Each row is a point. The last column is the point's height on a tilted bowl or saddle (a function of degree 2), plus a little noise. Count its main directions that bend up, bend down and stay straight.
(in the rows, 128 means zero)

Points (17 x 4)
[[133 107 134 108]
 [165  96 170 159]
 [123 112 143 108]
 [143 106 201 185]
 [165 164 187 213]
 [175  51 128 130]
 [151 148 172 159]
 [ 86  51 133 152]
 [103 122 130 105]
 [127  83 170 134]
 [ 90 131 184  82]
 [140 189 167 188]
 [ 96  52 167 142]
 [102 130 166  96]
 [160 108 115  96]
 [204 136 155 159]
 [155 141 168 154]]
Directions: 2 up, 1 down, 0 straight

Points (26 x 5)
[[156 102 161  82 156]
 [142 135 196 107 157]
 [118 178 106  83 138]
 [ 82 147 108 104 131]
 [ 93 146 133  75 145]
 [176 175 144 196 181]
 [165  81 131 152 146]
 [158  76 118 171 143]
 [203 122 157  67 217]
 [188 109 141  98 176]
 [111  48  90  70 101]
 [158 183  75 108 131]
 [144 141 135 165 142]
 [138  84 113 151 121]
 [176 116 129 126 155]
 [174  96 177  94 173]
 [ 80 113 143 147 139]
 [135  99 101 126 113]
 [130 110  76 112 104]
 [213 182 135  70 227]
 [125 154  80 136 112]
 [162 103 113 208 170]
 [132  95 196 203 187]
 [123  68 145 186 147]
 [160 158 136 147 147]
 [118  94 106 157 115]]
Directions: 2 up, 0 down, 2 straight

Points (49 x 7)
[[134 126 111 109 170  82  99]
 [189 144 136 150  81 108 132]
 [140 168 122 190  57 111 109]
 [ 99 134 102 119 177 130 119]
 [103 109 109 164 133  88  89]
 [ 93 146  65 100 143 107  80]
 [157 127 154 130  72  84 118]
 [146 124 172 147 117  61 108]
 [200 147 159 164 146  65  99]
 [116 120  49 112  95 107  89]
 [123  98 179 156 109 166 103]
 [146 135 134 137  96  44  69]
 [135 165 149 178 140 137  90]
 [136 162 112 144 110  92  82]
 [102 116 193 128 199 177 143]
 [115 176  75 103 127 151  81]
 [178 121 111 100 118  99  90]
 [ 79 192 128 120 153  72  62]
 [161 149 111 110 190 151  95]
 [ 25 133 108  72 148 125 117]
 [161 146 132 120 110 129 115]
 [188 179 117  88 156 103  68]
 [127 171 126 153  82 118 107]
 [107 143 162 183 104 142 103]
 [ 78 144 105 119 158 139 110]
 [104 209  60 100 119 147  44]
 [197 135  52  98 171 203 106]
 [109 152 139 143 109  90  95]
 [133 116   7 154 116 174 182]
 [181 105 170 141 116 145 114]
 [119  50 159 140  93 111  61]
 [ 43  64 161 137 166 152 149]
 [156 158 111 106 170 141  90]
 [135 142 116 107 144 116  98]
 [167 173 102 152 171 128  78]
 [161 147 116 136 128 213 101]
 [128 112 206 116 139  64 159]
 [ 66 134  98 136 163 181 119]
 [162  87  89 147 125 105  93]
 [164 104 134  86  96 108  95]
 [136 212 143 164 165  97  49]
 [131 153 158 137 115 119 120]
 [104 123 147  55  96 161 110]
 [110 120 131  71 133  98  94]
 [ 84  68 112 172 180 119 141]
 [158  87 109  95 149  85  81]
 [ 81 154 116 122 107 176 110]
 [131 143 144 192 137 112  85]
 [180 166 112 133 104  97  98]]
Directions: 2 up, 3 down, 1 straight

Points (63 x 9)
[[182 133 150 161 122 127 144  78  93]
 [ 33 102 158 168 158 144 157 113  80]
 [106 143 129 106 122 172  69 158  99]
 [200  79 128 114 145 123 155 102  93]
 [180  90  72 129 155 130 116 106  89]
 [132 191 217 154 123 108  73 148  84]
 [115 128 147 115  91 120  72 102 107]
 [ 97 179 119 158 175 158  62 155  76]
 [152 112 106 143 162  70 159 137 155]
 [102 125  83 139 143 133  64 102 103]
 [108 139 148 150 181 195 149 152  83]
 [147 120 141  92  81 104 104 131 123]
 [113 147 132 129 175 167 151 141  99]
 [195 121 161 131 147 129 132 123 115]
 [ 90  82 156 162 158 144  91 146 104]
 [122 160  87 108 103 101  71 134 122]
 [142 120 215 149 168  87 166 188  80]
 [105  62 165 178 129 104 109  78  92]
 [210 153 184  93 155  58 135 125  81]
 [156  66 148 157 102 106 119 169 147]
 [ 96 120 106 159 205  96  80 162 130]
 [173 167  80  68 121 121 106 156  79]
 [122 102 112 202  92 105  77 149 171]
 [112 166 166 111 162 111 108 184  96]
 [ 98 153 172 113 137 141  26 165  83]
 [144 120 128 107 164 145 155 112 113]
 [179  82 108 186 195 142  67 173  83]
 [156  94 218  91 167 208  69 170 184]
 [129 121 131 108  75 180 126 196 139]
 [153  49  86 185 139 180 141 141 109]
 [142 157  82  68 120 174 130  96  77]
 [137 117  98 176 105 138 129 138 158]
 [183 124 149  63 123 113 149  92  94]
 [ 92 121 174  88 151 121 133 109 115]
 [ 95 147 206  65 175 174  66 150 100]
 [132 173 112 155 157  84 115 178 169]
 [108 173 145  96 179  81  85  83 106]
 [ 89 136 127 176 163  61 113  95 176]
 [147 117 112 154  94  77  36 137 152]
 [131 188 104 155 117 193 140 149  97]
 [ 63 155 128  80 159 118 109 139  92]
 [ 84 149  90 115 146 114  95 110 122]
 [182 151 174  82 120  75 115 101  92]
 [117 193  63  99 149 135 201 170  99]
 [136 146  57 130 114 150 119  89 105]
 [122 219 134 121 170  71 164 116 119]
 [154 103 128 129 102 131 168 178 142]
 [ 47 120 155 168 133 156 109  87  72]
 [124  66  93 114 110 172 123  98 113]
 [118 117 157 152 147 130 187 169 115]
 [161 221 121 131  99 117 134 126  91]
 [139 165 130 163  73 156  45 190 120]
 [109  98  88 120 120 226  56 120  69]
 [160 136 101 138 153  85 107 146 155]
 [163 225 136  92 158 177 143  67   9]
 [179 208 156  61  98 177 148 130  63]
 [116  89 165 128 141 219 130 183 139]
 [179 141 168 141 210 147  95 128  79]
 [140 132  57  85  71  95 124 138 113]
 [145 109 130 161 148 248 107 121 101]
 [126 159 102  79 138 150 169  89  94]
 [ 62 154 127 144 114 164 111 173  92]
 [ 48  55 127 140 168  99  76  98  74]]
Directions: 1 up, 5 down, 2 straight

Points (73 x 9)
[[158 149 162 249 158  95  99  93  54]
 [131 161 150 107 141 125 168 161 169]
 [184 166 140  96 166 131 128 140 111]
 [175 111 171 112 152  78  91  98 132]
 [111 123 139  62 165 162  42 138 132]
 [106 138 107  88 168  91 138 168 163]
 [ 77  98 201  67 136  59  66 108 208]
 [196 156 143 160 148 143 102 188  79]
 [134 110 114  45 178  79  82 164 161]
 [152 114 197 171 165  69  84 152 132]
 [154  82 103 121 122 145 159 174 102]
 [115 110 108  58 124 172 155 126 118]
 [112 106 154 143 144 155 192 179 115]
 [ 93 165 148 131  91 178 106  97 109]
 [ 82 112  80 126  84  91 104 165 171]
 [ 91 116 146  87 134 127 150 155 157]
 [164  71 182 113  36 201 133 122  88]
 [150  81 151 161  60  61  57  89 173]
 [109 107 132 165 170  91 171 161 128]
 [152 135 166 161 107 130 160 134 137]
 [103  82 158 172 177 106 197 140 110]
 [152 114 114 100  66  29  72 158 206]
 [130 179 136 152 110  96 107 166 170]
 [ 38 149  80 105  76  95 111 185 170]
 [149 132 130 140 164 145 136 116 106]
 [182 131 157 129 165 135  98 122  89]
 [161 159 153 120  85 180 178 109 116]
 [103  64 204 118 183 121 132  58 144]
 [126  51 189 104 181 115  65 134 136]
 [ 93 121 130  50 177 145 113  36 129]
 [103  81  81  83 155 129 180 185  88]
 [149 145  74 151 170 184 179  92  72]
 [142 114 166 106 137 102 155 136 158]
 [124 137 183 113 149 153 105 118 129]
 [137 128 157 157  99 139 170 160 140]
 [118 148 137 101 108 147 194 108 144]
 [102 134 174 114 197 147  70 124 127]
 [137  77 115 187 100 136 194 234  67]
 [171 144 123 177 173 119 120 122  77]
 [ 69 173 144  80 191 131 166 131 171]
 [139 162  87 134 121  66 139 192 176]
 [176 157  49 124  97 176  87 125  94]
 [119 117  87 139 160 114  72 172 142]
 [197  75 118 175  79 128 128 161  98]
 [155 187 105 104 125 122 111  58  96]
 [101  84 201 160 134 141 156 130 129]
 [120 155 141 153 123 186 158  55  99]
 [115 159 142  95 112 192 124 116 114]
 [130 156 144  65 152 116 154 100 149]
 [185 131 182 178 100  90 125 146 134]
 [163 169 102 142 150 115 149 134 114]
 [187 139  92 143 201 154 158 193  48]
 [158 190  95 184 117 138 133  87  86]
 [127 137 113 115 136  65  72 116 175]
 [154 175 154 131 103 109 145 157 176]
 [172 214 172 156  81 109 161 168 191]
 [167 114 109 158  95 143  96 105 114]
 [139 102  82 166 182 161 159  69  95]
 [152  57 181 152 138 127 144  61 118]
 [157  67 130 161 158  43 109 179 118]
 [ 98  96 130 146 111 117 101 158 147]
 [110 137 143 128 151 103 135  79 154]
 [ 69  66 108 117 147 120 110 190 121]
 [130  84  81  95  96  73 124 143 154]
 [124 130 164 104 101 151 150 193 155]
 [137 107 137  95 141  32 123 126 175]
 [168 116 108 172 165 162 100 173  69]
 [139 189 154 144  66  88 140 153 202]
 [ 81  82 145 123  76 118 104 126 153]
 [118 143 169 165  82  68 111 179 192]
 [149  70  91 111 181 117 187 122  63]
 [165 151 111 124 122 156 166  99 102]
 [182 125 121  57 154 150 147 113  94]]
Directions: 1 up, 3 down, 4 straight
